Each row of a before or after table is a point. One or more steps were done to the points. Then noise was added and the rows were shuffled. The steps act on how far a point lies along the listed directions, d1 being the first. Write out the steps. A step turns or swaps two directions, mirrors them in a line or flattens them onto one, adds a multiple of one to another, or multiplies one. Angles are multiples of 10 degrees, from the lower direction toward the higher: turns from -170 to 170, lines from 10 to 170 but not 90. Use the fewest steps. Two steps may share a direction if one is a turn and the other turns, adds or multiplies; they go together, in the order done. Otherwise the lowest direction goes first.
(in the rows, 128 means zero)

Directions:
(1): [127  54 145]
(2): [ 73 116  77]
(3): [180 115  75]
Before (10 x 3)
[[116 101 146]
 [ 67 155 182]
 [201 163 152]
 [124 146 186]
 [ 81 203 214]
 [177 146 161]
 [ 42 178 174]
 [155 138 124]
 [141 142 169]
 [ 77 113 157]]
After (10 x 3)
[[ 65 145 178]
 [117 128 135]
 [ 56 156 240]
 [122 140 190]
 [100 150 202]
 [ 89 136 140]
 [155 141 192]
 [ 54 141 170]
 [151 134 135]
 [163 147 200]]
Steps: multiply d1 by 0; add 0.7 times d2 to d3

Directions:
(1): [107  45 113  56 153 154 123 162]
(2): [159 156 197  55  86 103  98 138]
(3): [140 170 132 108 135 239 130 107]
(4): [152  80 203 192 128 160 114 165]
Before (14 x 8)
[[109 167  70 131 130  97 158  79]
 [148 135 149  64 120  56 126 128]
 [136 146 139  77 132 218 109 124]
 [102  88  92  62 139 205 120 151]
 [ 98 122  62 147 161 174 144 119]
 [143 139 128 223 129 249 146 115]
 [144  71 173 118 134 121 116 149]
 [115 159  53 193 177 227 153  90]
 [125 123 133  84 114 145 147 144]
 [147  56 147 106 125 133 128 163]
 [ 94 170  45 139 155 141 148  81]
 [134 164 105  67  93  21 116 102]
 [131 152 118 165 138 176 159 128]
 [117 134 128 219 142 179 137 136]]
After (14 x 8)
[[145  81 119 123 132 166 138 139]
 [133 136 162 107 106  84 144 154]
 [119 120  76 145 177 173 158 114]
 [153 119 197 131  63  38 104 157]
 [132 147  53 148 146 189 148  85]
 [144 162 180 123  93  97  98 152]
 [141 171 136  94 108 124 132  97]
 [135 162 152  75 107  90 104 116]
 [141 135 165  67 101  88  95 138]
 [107  73 113 133 125  40 119 150]
 [164 157 198  62  81  31  84 147]
 [135  87 126 126 157 160 136 127]
 [107 100 120 123 118 117 149 146]
 [116  73 122  81 112  83 106 180]]
Steps: multiply d1 by 0.7; turn d2 and d3 by -170 degrees; multiply d4 by 0.4

Directions:
(1): [147  31 145 120 163 156 155 175 106 139  52 109]
(2): [ 80 195 124  96 177 221 108 150 135 128 104  89]
(3): [ 70  96 177 158 200  89 132 130 165  81 176  87]
(4): [114 139 148 121  66 139 148 161 125   7  98 144]
(5): [200 153 162  61 192 128 165 143 120 106 167 181]
Before (12 x 12)
[[155 148 152 111 123 104 153 127 138 118 172 149]
 [174 139 155 100 165  97 145 127 137 148 177 149]
 [148 124 128 135 105 106 139 143 106  91 124 111]
 [ 75 150 111 143 136 175  99 140 128 150 104  81]
 [142 125 139 117 119 131 159 157 121 115 130 126]
 [135 173 168 117 191 129 135 116 129 123 175 132]
 [148  59  87 152 117 103 122  90 111 200 126 125]
 [ 96 163 132 147  63  87 106 121 123  57 160 150]
 [105 158 149  90 158 144 125 112 146 104 165 118]
 [150  82 141 136 234 120 150 125 148 195 144 111]
 [187  80 150 146 102  65 164 115 103 107 142 189]
 [166 179 108 112 139 114 131 103 141 148 222 148]]
After (12 x 12)
[[132  79 144  98 176 142 133 120 131 156 120 110]
 [103 226 131 123 132 144 120 103 136  87 181 148]
 [198 138  84 136 141 104 129  77 133 248 159 164]
 [133  60 125 151 106 113 134 145 112 160  92 113]
 [133 180  66 126  74 146 105  83 112 154 141 146]
 [130 130 141 134 118 117 146 142 130 104 153 121]
 [157 154 104  84 168 207 140 161 123 155 127 115]
 [162 119 154 117 196 141 143 130 106 183 130 124]
 [115 152 135 132 133 109 126 143 122  87 148  98]
 [157 169 134  91 155 144 128 135 130 169 145 134]
 [128 158 150 105 155 157 141 136 137 130 149 115]
 [ 48 139 159 131 176 160 110 160 131  78 125  88]]
Steps: turn d1 and d2 by -120 degrees; turn d3 and d4 by -60 degrees; multiply d4 by 1.3; multiply d5 by 0.7

Directions:
(1): [ 67  92 149 130  66 128 147 100 156 130 106 115  96  64  20 165  72 163]
(2): [135 179 129 183 116  56 122  75  14 177 123 153  75 130  98 110 143 130]
(3): [171 110 165 131 135 191 142  92  87  91  84 111  62  77 202  97  48 118]
(4): [183  78  89 148  90  68 172 105 147 108  87 221 190 150 141 108  73 149]
(5): [111 142  66  54  46 200 136  94 106 145  98 158 108 180 115 123 147  58]
Before (11 x 18)
[[112 128  78  96  33  81 151  63  48 145  78 180  89 136  22 125  95 126]
 [129 109  54 136  33  77 155  46  97 142  97 226 132 153  55 124  90 122]
 [125 153 144 117 152 142 120 140 112 135 114 118 117 125 144 110 179 114]
 [157  39 155 152 157 100 136 180 223  66 111 135 162  41 152 150  54 181]
 [ 98 159  84 127  40  88 142  77  50 173 120 171 101 168  52 137 163  69]
 [113 102 165 109 139 145 133 164 184  93 116 117 119 123 165 132  96 142]
 [108 176 151 137 146 141  92 115  67 153 105  93  70  99 121 118 137 106]
 [ 84  63 123 109 105 169 159 129 195 114 124 134 140  56 109 158  57 159]
 [145  67 154 155 134 151 159 137 153 106 103 172 120  96 124 121  38 187]
 [175 122 126  87 117 168 120 100  85 105 139 120  74 107 163 110 121  89]
 [129 115  88 102  59 128 140  86 112 129  94 188 118 139  85 133 118  93]]
After (11 x 18)
[[113  37 130 108 106 175 150 125 241  64 116 132 160  74  97 159  35 161]
 [ 68 131 176 172 202 108 105 166 149 150 191  70 119  44 110 163 136 182]
 [137  44 127 126  45 129 187  93 157  86  71 172 137  91  92 141  28 119]
 [138 139 118 111 108 123 136 110  97 145  86 160 114 139 124 104 161 108]
 [135 138 103 158 109  51 126 113 107 150  90 187 158 137  94 115 122 134]
 [ 82 164 163 129 156 106 102 167 130 141 151  98  93 145 134 133 161 138]
 [121  38 133 102 100  97 165 139 200  65  92 141 163  74  57 151  28 195]
 [123 123  84  88  78  97 126 111 129 141 162 155 138 146  63 147 169 107]
 [102  79 133 106  92 149 139 128 184 101 108 136 124  81  75 160  88 128]
 [126 149 174 151 251 105  64 233 163 117 198  50 133  88 174 153 199 144]
 [103 117 165 149 207 137 113 210 182 135 184 114 155 131 113 148 153 186]]
Steps: turn d1 and d5 by -60 degrees; multiply d5 by 1.3; turn d2 and d4 by 100 degrees; multiply d3 by -1

Directions:
(1): [ 72 100 106 104 147  88  86 199  91  65 147  97  97 108 130 187  66  44
 162 147 143 147 131 173 179  66 151  73  77 153  76  58]
(2): [101 110  91 148 151 141 145  79  76 131 134 144 141 106 197 193 112 162
  19 130  85  27 111 165 155  92 142 189 133 221 144 109]
(3): [123 151 176  91  89 133 135  82 142  71 182 160 173  82 149  49  77 175
 154  93 185 179 100 189 191  57 192 179 156 138 128 157]
(4): [136 145 145  50 132 174 207 142  83 111 181 135  69  84 181 122 151 173
 141 182  65 130 128  78 235 196 112 102 122  90  87 119]
(5): [113 118 114 121  67 104 150 162  93 133 195  53 189 177 178 133 149 113
 118 137 146 202 160 145 120 180  85 160 232 165 175  47]
Before (11 x 32)
[[143 150 151 118 105 131 121 136 141 137 121 144 108 137  95 120 160 118
  165 126 133 129 125 110  84 143 127 128 135  99 122 140]
 [117 128 137 132 114 123 117 126 127 101 145 129 154 123 139 101 102 126
  124 101 142 122 107 176 154  64 163 144 163 153 145 122]
 [105 126 119 125 109  82 105 108 113  72 150 138 160  98 142 124 100 136
  103 104 145 136 117 190 139  68 139 157 179 176 149  80]
 [179 164 139 102 110 187 192 108 128 168 150 107 117 144 144  76 194 176
  132 127  96 164 138  57 135 239  72 116 183  81 153 134]
 [133 132 145 130 125 124 141 107 143 124 141 147 120  94 132 111 106 148
  125 122 149 122 109 136 139  94 134 165 107 142 139 149]
 [122 137 142 103 129 144 157  76 113 111 158 145 156  79 174 111 109 178
   76 119 120 109 106 154 185 101 157 157 142 155 156 139]
 [ 97 118 112 118 138 134 132 103 106 118 164 165 138 106 182 122 100 144
  109 131 144 111 116 157 171  93 151 155 130 165 113 117]
 [119 127 121  87  98 148 174 113  94  99 205 128 163 132 206 141 106 168
  101 135 118 129 118 145 197 129 140 176 183 174 133  81]
 [142 141 155 119 147 131 144 147 159 107 127 134  88 103  93 113 139 118
  164 132 125 147 123 118 126 133 141 104  94  89  94 146]
 [160 149 160 149 148 146 132 109 163 168  80 132 102 133  90 104 153 149
  148 127 119 116 131  86  85 162 126  91  99  82 131 179]
 [140 149 163  73  74 168 198 106 121 121 212 125 157 131 171  65 151 197
  137 118 136 178 147 132 194 188 118 188 214 110 139 138]]
After (11 x 32)
[[162 137 151 162 156 143 126 119 157 179  66 121  91 144  82 123 165 133
  138 138 110 104 132  78  65 178 112  83  91  83 128 166]
 [105 133 141 105  90  86 110  91 115  49 171 147 176  84 158  93  83 151
  114  95 165 162 108 214 170  50 164 177 195 180 149  85]
 [141 140 150 121 147 127 137 146 162 108 125 138  91 106  88 117 134 117
  161 129 128 148 122 122 123 127 141 102  92  88  95 149]
 [130 141 156 120 118 127 142  97 151 110 153 160 128  82 137  93  88 164
  130 110 165 136 101 153 153  73 150 177 113 149 142 154]
 [142 162 188  51  62 175 201  75 126  90 234 150 170 102 185  25 125 232
  154 107 159 193 129 157 238 155 157 214 218 109 132 158]
 [113 138 153 116  97 131 119 107 129  78 170 137 173 106 144  72  83 149
  131  92 164 145 101 196 177  34 185 168 177 153 144 132]
 [179 162 132 112 120 191 187 116 125 176 138 105 101 147 137  92 204 172
  125 137  85 152 139  45 129 248  66 106 167  71 146 136]
 [121 148 160  86 113 143 156  57 115  87 176 162 175  54 182  74  84 194
   90 101 145 125  90 180 212  71 185 182 148 157 155 148]
 [115 143 142  70  91 160 178  95  97  72 226 144 172 109 215 116  91 189
  115 126 141 141 106 162 234 104 162 192 182 171 127  95]
 [ 97 122 130 108 125 134 132  88 114 100 178 174 150  90 187  97  86 157
  116 121 165 129 107 178 191  75 173 172 135 167 114 128]
 [142 147 145 123 105 132 117 139 136 138 120 143 106 140  93 122 166 117
  165 131 126 126 130 110  78 148 120 124 131 101 125 138]]
Steps: multiply d3 by 2; turn d4 and d5 by -10 degrees
